Each row of a before or after table is a point. The points were changed in one or more steps. Then noise was added and the rows were shuffled. The steps act on how far a point lies along the listed directions, d1 being the first. Name the steps. A step turns or swaps two directions, mirrors them in a line or flattens them onto one, adds a multiple of one to another, or multiplies one. Angles are multiples of 10 degrees, from the lower direction toward the higher: turns from -170 to 170, lines from 10 to 170 but not 90. Use the fewest steps. Two steps may share a direction if one is a turn and the other turns, adds or multiplies; they go together, in the order done. Otherwise the lowest direction goes first.
In the rows, 128 means zero.

Directions:
(1): [107,166]
(2): [166,149]
Before (14 x 2):
[[131,73],
[174,155],
[145,134],
[123,176],
[144,104],
[154,111],
[139,117],
[83,136],
[167,119],
[135,127],
[135,133],
[141,137],
[155,139],
[132,128]]
After (14 x 2):
[[162,144],
[143,108],
[140,130],
[137,186],
[111,61],
[135,130],
[222,180],
[191,135],
[142,137],
[155,146],
[141,116],
[53,119],
[170,119],
[180,153]]
Steps: multiply d2 by 2

Directions:
(1): [122,102,117,123,177,78]
(2): [124,68,112,95,115,154]
(3): [111,152,128,99,177,169]
(4): [142,108,199,127,139,132]
(5): [185,117,109,158,152,151]
Before (9 x 6):
[[174,167,91,174,139,155],
[95,136,151,132,85,150],
[119,159,106,151,155,114],
[146,163,80,142,143,86],
[132,117,91,124,120,120],
[134,179,77,178,91,102],
[138,40,119,67,168,136],
[139,73,128,126,138,134],
[142,67,167,104,128,108]]
After (9 x 6):
[[126,129,141,154,100,159],
[125,75,131,117,128,128],
[114,161,109,148,158,115],
[125,117,90,122,115,112],
[130,167,83,137,137,77],
[126,178,82,172,91,94],
[123,37,122,61,161,134],
[150,68,165,105,131,109],
[123,182,109,146,117,133]]
Steps: multiply d5 by 0

Directions:
(1): [164,77,82,99,156,130,149,131,80,135,139]
(2): [137,121,127,123,152,128,125,188,154,167,65]
(3): [181,133,109,176,118,97,100,101,118,105,85]
Before (11 x 11):
[[163,157,160,201,91,105,103,100,127,98,106],
[107,133,149,110,162,134,127,197,176,157,76],
[162,112,104,148,142,113,144,165,135,156,89],
[127,139,110,151,99,96,110,73,135,89,150],
[92,159,160,143,123,130,104,110,156,96,158],
[160,94,73,118,162,107,134,116,68,112,148],
[86,171,171,158,82,117,118,71,140,78,188],
[114,122,114,129,133,156,139,140,144,151,128],
[132,149,179,136,121,113,103,147,150,138,102],
[91,172,168,172,77,112,87,42,138,84,160],
[118,139,121,99,152,127,146,168,148,179,84]]
After (11 x 11):
[[108,124,114,132,123,157,136,117,133,137,148],
[103,157,169,148,133,119,111,190,194,161,54],
[138,124,105,147,131,94,104,149,170,137,67],
[100,148,120,105,114,124,157,73,108,119,183],
[164,90,71,118,171,104,132,148,79,134,113],
[96,154,160,143,143,129,101,156,179,124,109],
[150,118,104,155,116,114,149,90,102,106,170],
[88,146,151,121,110,135,134,77,122,80,200],
[127,153,180,143,104,110,106,109,132,110,144],
[164,153,159,197,102,105,105,130,142,116,77],
[112,159,168,162,127,111,83,164,191,167,31]]
Steps: multiply d2 by -1

Directions:
(1): [96,131,73,109,149,202,134,152,100,92,128,112,110,170,139,99,132,157]
(2): [152,125,132,98,124,140,208,68,122,93,96,115,118,131,79,134,119,105]
(3): [136,176,61,101,166,100,113,131,115,115,107,113,122,64,143,162,105,113]
Before (12 x 18):
[[119,85,184,148,74,114,102,132,151,155,145,135,138,163,144,88,150,146],
[97,142,46,111,173,181,148,153,96,99,125,67,117,168,158,92,121,151],
[133,126,109,110,128,137,135,118,116,113,112,136,136,147,116,122,141,121],
[83,117,90,134,137,214,110,175,104,114,158,129,121,191,170,66,132,174],
[160,142,149,118,108,93,160,83,144,128,96,119,124,94,86,169,100,79],
[158,131,147,117,133,90,157,92,140,125,88,92,106,101,82,162,121,73],
[55,98,99,144,121,249,107,194,79,95,172,131,116,235,147,62,150,177],
[134,172,107,108,151,96,118,122,135,139,126,110,140,86,139,150,102,113],
[132,164,91,120,153,69,87,126,148,152,136,130,133,48,149,168,117,105],
[143,116,169,149,99,70,120,97,139,141,124,140,154,75,102,150,123,95],
[124,135,88,112,147,143,145,123,118,89,114,122,140,144,152,111,129,129],
[106,94,151,161,130,173,106,171,138,166,149,151,122,186,156,111,157,174]]
After (12 x 18):
[[133,126,150,136,120,88,114,116,159,161,147,142,140,101,124,148,137,114],
[130,145,147,123,125,111,134,119,141,145,139,120,140,127,127,131,121,119],
[148,115,165,137,99,83,141,81,135,125,118,137,155,82,90,147,124,91],
[130,132,103,115,131,144,128,124,111,111,115,136,135,149,119,120,139,126],
[87,130,69,131,162,182,126,175,103,120,140,79,122,175,175,80,135,164],
[84,134,78,138,145,182,74,193,107,131,162,132,123,159,189,81,128,172],
[152,126,154,119,103,121,183,79,140,114,94,123,118,121,77,153,106,85],
[119,125,117,153,147,144,89,174,137,169,136,147,122,131,164,142,142,164],
[57,138,59,143,151,203,57,219,78,110,165,129,120,177,178,94,134,167],
[122,131,95,125,140,149,138,128,120,93,124,129,138,156,155,101,131,134],
[132,122,142,127,99,89,99,125,140,143,129,125,132,112,151,117,130,134],
[148,113,155,114,125,120,173,86,135,115,85,92,101,129,71,146,125,80]]
Steps: turn d1 and d2 by -20 degrees; multiply d3 by 0

Directions:
(1): [74,152,128,146,156,110,158,113,119,108,125,108,168,111,128,131,184,136,162,127,150,173,141,196,120,140,146,95,166,170,60,101]
(2): [125,122,139,158,158,152,136,102,126,102,185,145,100,154,145,118,148,138,133,94,94,174,166,86,132,188,69,128,82,134,86,177]
Before (9 x 32):
[[110,150,124,133,139,130,138,124,124,114,132,116,134,112,128,128,145,131,148,125,125,150,139,150,124,137,111,118,143,148,106,133],
[154,112,135,120,106,139,118,110,156,139,132,128,110,147,118,126,84,117,106,123,104,96,141,77,120,114,105,143,76,112,164,147],
[158,118,121,99,113,118,118,147,124,159,97,130,128,120,127,136,86,122,120,141,127,97,106,115,121,86,156,133,122,103,190,98],
[107,140,140,122,136,121,140,135,119,116,119,124,148,118,128,132,151,129,129,131,135,133,119,145,120,137,140,124,154,134,106,104],
[111,127,141,134,154,126,140,117,129,126,140,114,125,122,143,128,151,117,151,124,120,165,140,126,120,151,103,130,126,152,96,134],
[80,156,125,119,130,104,148,121,124,118,98,117,167,112,123,127,166,129,157,143,163,137,112,201,124,108,183,95,177,164,84,84],
[93,136,136,146,158,115,162,120,127,115,139,104,149,110,141,122,179,142,150,114,146,182,156,174,132,145,140,104,138,162,74,111],
[85,129,137,143,147,113,144,119,120,125,113,109,150,112,119,126,174,145,156,131,140,154,138,188,119,141,157,98,172,165,82,91],
[129,126,129,150,146,152,132,119,117,118,168,147,104,144,147,123,124,131,123,114,113,150,151,101,130,169,88,128,80,127,107,176]]
After (9 x 32):
[[153,111,139,127,113,144,122,104,155,133,146,133,103,154,121,124,89,120,107,114,95,107,151,65,122,129,91,144,65,114,154,160],
[161,123,110,68,81,94,110,174,125,185,37,112,157,94,108,147,65,111,114,177,164,49,66,160,116,23,216,133,170,94,234,46],
[107,143,137,114,130,116,139,141,120,121,106,120,155,112,125,135,146,128,128,138,142,123,111,155,119,124,153,123,164,133,115,92],
[109,122,148,153,173,141,145,100,128,110,177,124,107,141,154,122,164,123,154,102,98,195,166,100,123,189,66,130,96,156,69,165],
[92,136,141,157,169,124,164,111,126,105,161,110,139,120,147,116,187,146,151,101,133,200,170,158,134,168,118,104,121,164,59,129],
[110,149,127,141,147,136,140,118,123,108,145,121,127,118,132,125,150,134,149,116,115,162,147,140,125,151,97,119,132,150,98,144],
[86,129,134,135,141,106,142,125,121,131,98,106,156,105,115,129,169,143,155,140,149,142,129,198,120,125,172,98,184,163,92,78],
[85,162,114,91,102,83,140,146,126,142,44,100,193,87,106,138,147,119,153,176,195,94,76,242,120,51,237,94,221,159,124,38],
[124,118,143,189,185,184,142,84,115,83,245,170,67,178,170,108,150,144,129,69,67,212,202,44,136,246,10,130,18,136,51,240]]
Steps: multiply d2 by 3
